Rows are points. The window is the flat piece filled in between its corners: a triangle in 3 columns, a solid with four corners in 4, and so on. A path goes straight from each point to the next, and from the last back to the first. List the points from which the path goes on through the window.

Window:
[[ 43 -47  26]
 [  0  46 -39]
 [-23  24 -23]]
Path:
(1): [-33  -3 -60]
(2): [-9 38  4]
(3): [ 55 -23  46]
(4): [ 37 -57 -16]
(5): [ 17 -64 -12]
(6): [ 16 -25  44]
(7): [-34  80 -38]
(8): [-41  37 -82]
Through the window after points: 1

Window (4 x 4):
[[  -8  -49   16   -5]
 [-121   10   54  -17]
 [  23  -43   44   44]
 [  36   -1  -30    3]]
Path:
(1): [-43 -34   5  29]
(2): [-37 -16  46 -38]
(3): [ -3  31  62 -24]
(4): [  5 -40 -23  64]
(5): [ 28 -56  17  51]
(6): [ 61 -29  67  21]
(7): [  4 -26  46 -26]
(8): [-17 -54   3  14]
(9): [-45 -86 -16  30]
(10): [ 12 -21  35 -23]
(11): [ 22  10  43 -40]
(12): [ -9 -24 -21  41]
(13): [-11 -38  -3  59]
(14): [13  1 46 12]
(15): [-21  28  40 -15]
(16): [-57  12   4  22]
Through the window after points: 1, 7, 9, 11

Window (6 x 6):
[[-34  20   5  39  35  52]
 [ -7 -32  16  11 -16  41]
 [-56  -5  -6 -34  11  22]
 [ 18 -28  37 -24  35   0]
 [ 63 -48 -92 -54  99 -33]
 [ 61  20 -45 -10  38 -20]]
Path:
(1): [ 17 -19  34 -48   8  78]
(2): [ 20   6  15 -35   2  86]
(3): [-11 -40   7  20  -7  17]
(4): [ -1 -18 -42   2  39 -10]
(5): [ 34  -6 -36 -59  45  65]
(6): [ 55  -5 -80 -80  74  24]
(7): [ 36 -70 -59  -9  84 -63]
(8): [ 54   4 -36  11  47 -44]
(9): [ 91   4 -50 -48  52  33]
(10): [  9  -6   5 -19  42  42]
(11): [-22 -11  14  33  26 -12]
(12): [-32 -35  33   9  21  10]
Through the window after points: 2, 6, 10

Window, 9 rows:
[[ 117    2   -3   23   31   21   95    2   -8]
 [ -10 -121  -55   70   48  -12  -10  -19   92]
 [   6   -3   16  -26   20    4   78   50   20]
 [  -4  -10   33    8   -1   27   31    9  -74]
 [ -64  -48   -8   76  -46  -31   46    6   74]
 [  30  -17  -46   80   20  -14  -74   66  101]
 [   3   16    7  -66  -80   11    8   -7  -16]
 [ -32   33   21   18   38   19   85  -55  -12]
 [  47    5   53  -29    0  -60   17  -40  -45]]
Path:
(1): [-36 -41  71  58  -9  30  48   0  58]
(2): [  8 -17  24  13 -28  26  16  17  29]
(3): [-24 -14 -57  22  -5  -3  17   8  27]
(4): [-30 -53 -45  24  16 -56  18   7  15]
(5): [-22   6  41  35 -29  22  -1  -4  61]
(6): [ 12 -20  70  28  13  20  45  -3  12]
(7): [ 30  -6 -34  13 -11  -1  49   9 -30]
(8): [ 16 -37 -57 -21   8 -62  43  75   6]
(9): [ 14 -27  51  49 -10  43   2   0  55]
(10): [ 43  11  56   3 -29  44  48  -2   0]
(11): [-20 -30 -42  -3  19 -37  10   9 -66]
(12): [-29 -29 -29  50 -24 -34  42   0  45]
Through the window after points: 6, 10, 12
